Each row of a before or after table is a point. One or more steps were done to the points. Then noise was added and the rows were shuffled. The steps act on how far a point lies along the listed directions, d1 being the first. Write out the steps. A step turns or swaps two directions, mirrors them in a line or flattens them onto one, adds a multiple of one to another, or multiplies one. Angles are multiples of 10 degrees, from the lower direction toward the higher: turns from -170 to 170, lines from 10 to 170 but not 90. Use the fewest steps. Two steps may share a direction if one is a turn and the other turns, adds or multiplies; they go together, in the order done. Otherwise the lowest direction goes first.

Directions:
(1): 33,28
(2): -28,33
Before (14 x 2)
-13,20
-68,3
-53,-5
-64,8
-39,20
30,-28
-47,22
47,-24
-40,5
16,23
-38,0
-41,19
43,-16
7,25
After (14 x 2)
21,-31
14,29
-2,27
-18,38
-43,22
-40,8
-25,12
21,-45
-37,35
8,-50
15,28
-14,39
-20,21
-22,41
Steps: add 0.7 times d2 to d1

Directions:
(1): -10,-28,45
(2): 53,-7,7
(3): 2,45,29
Before (13 x 3)
-44,-15,-12
-2,-18,-53
-27,0,27
-38,-1,-2
35,10,-31
-43,16,-29
-36,-11,7
59,12,22
-37,-32,-33
-52,-41,3
-28,-33,-36
44,-62,-18
-25,-23,-10
After (13 x 3)
-7,56,-27
9,-29,54
0,-35,11
3,-11,52
-25,-47,37
3,-43,27
36,-37,10
-25,55,55
24,4,47
-8,-34,10
31,45,6
-6,-22,22
-21,-33,-10
Steps: turn d1 and d2 by -110 degrees; turn d1 and d3 by 130 degrees

Directions:
(1): 6,26,32,-42,-38,29
(2): 42,-4,8,-18,-15,-58
(3): -9,-18,64,0,35,-6
Before (14 x 6)
-16,16,-19,8,-9,28
-30,-7,41,16,13,55
16,31,-12,-5,-36,19
-12,-16,47,-2,10,1
-11,21,23,-8,5,40
-33,8,57,0,15,41
10,10,-5,-16,-22,-7
-2,15,-8,-18,-27,26
-31,-20,5,32,46,25
-37,-15,10,26,27,42
-24,-19,4,35,48,13
-9,13,13,-2,-14,21
-1,-22,29,7,26,-18
-6,0,-27,13,12,-11
After (14 x 6)
-34,26,-14,2,-13,61
-18,-32,25,28,35,-15
-47,-29,-13,61,72,30
-62,-26,-13,63,73,51
-62,-8,28,38,52,55
-67,-16,16,53,46,86
-22,12,7,-2,-11,30
-32,18,13,10,19,64
21,45,3,-27,-50,33
-5,8,-22,6,5,-2
-74,-20,-6,58,54,76
-7,25,1,-29,-39,43
2,-41,11,26,47,-43
20,16,5,-31,-33,-15
Steps: add -1 times d3 to d1; multiply d2 by 2

Directions:
(1): 13,-23,-62,41,-16,-16,-3,31
(2): -34,1,2,32,-11,22,69,-10
(3): -17,43,-27,28,-8,7,-32,-54
(4): -28,14,-41,-42,8,51,-4,25
(5): -14,-14,-34,-33,35,-46,25,-32
Before (13 x 8)
-4,6,22,14,-1,3,-1,-22
4,12,-10,25,-19,-4,-15,0
12,7,0,3,-18,-3,-21,-14
9,9,-13,19,-26,5,-30,8
3,-23,31,-7,-1,1,0,18
1,-2,28,1,-4,4,-14,-6
-47,22,-52,-86,-3,95,-16,43
6,16,9,11,-21,8,3,3
-10,-7,-28,37,-16,-5,-25,9
12,13,14,25,-37,1,-34,3
22,5,5,39,-35,24,-13,18
2,-12,34,-11,9,-1,11,34
12,6,11,4,-4,-13,-38,-5
After (13 x 8)
1,-10,-9,-12,6,0,-16,7
-47,15,-19,38,-12,11,3,-28
53,-39,63,58,-27,-95,-9,-38
7,18,-5,-6,-5,3,-1,-13
5,-40,15,-24,11,1,5,45
-9,12,-14,5,-12,12,18,-11
-6,13,-30,4,-22,2,-15,-16
-3,22,-7,-11,4,15,-30,-21
-17,29,-24,19,-9,8,-5,-20
18,-37,34,-30,21,-13,20,68
-5,13,-44,14,-10,0,-19,-1
-18,25,-39,8,-25,6,-11,-13
-14,12,-28,26,-24,2,5,-27
Steps: turn d1 and d2 by 80 degrees; multiply d3 by 2; multiply d4 by -1; multiply d5 by 0

Directions:
(1): -28,41,22,20,-2,5,-58,-11,42
(2): -50,8,22,-1,18,-4,19,69,-6
(3): -58,-16,-11,-45,-39,-2,-13,-26,-23
Before (9 x 9)
-25,-19,-7,-30,-8,16,68,86,-52
-4,-17,1,-37,18,-1,66,30,-44
18,26,44,36,22,2,-4,26,6
-6,-46,-37,-17,-7,-21,45,2,-45
-88,10,-23,-48,-91,-15,-59,-93,-16
10,4,6,22,17,13,-7,-19,1
-28,-80,-47,-55,-34,-25,91,-13,-93
-25,33,0,-12,-12,9,-94,-47,9
-38,1,11,-17,-58,-4,-39,-63,29
After (9 x 9)
-3,14,38,17,10,2,0,24,-9
3,-16,-24,5,-8,-20,3,-24,-11
-8,8,-11,-19,14,0,-28,3,-32
3,13,11,-14,11,4,7,-8,-2
-33,0,-18,-24,-46,-17,5,-29,-25
-17,21,9,-1,-14,21,-6,36,-1
-11,-13,12,-10,-35,-8,10,-17,7
3,-1,-1,13,11,9,6,-12,-6
10,-23,-28,-3,-26,-11,16,-56,-23
Steps: flatten d1 and d2 onto the line at 60 degrees; multiply d3 by 0.4
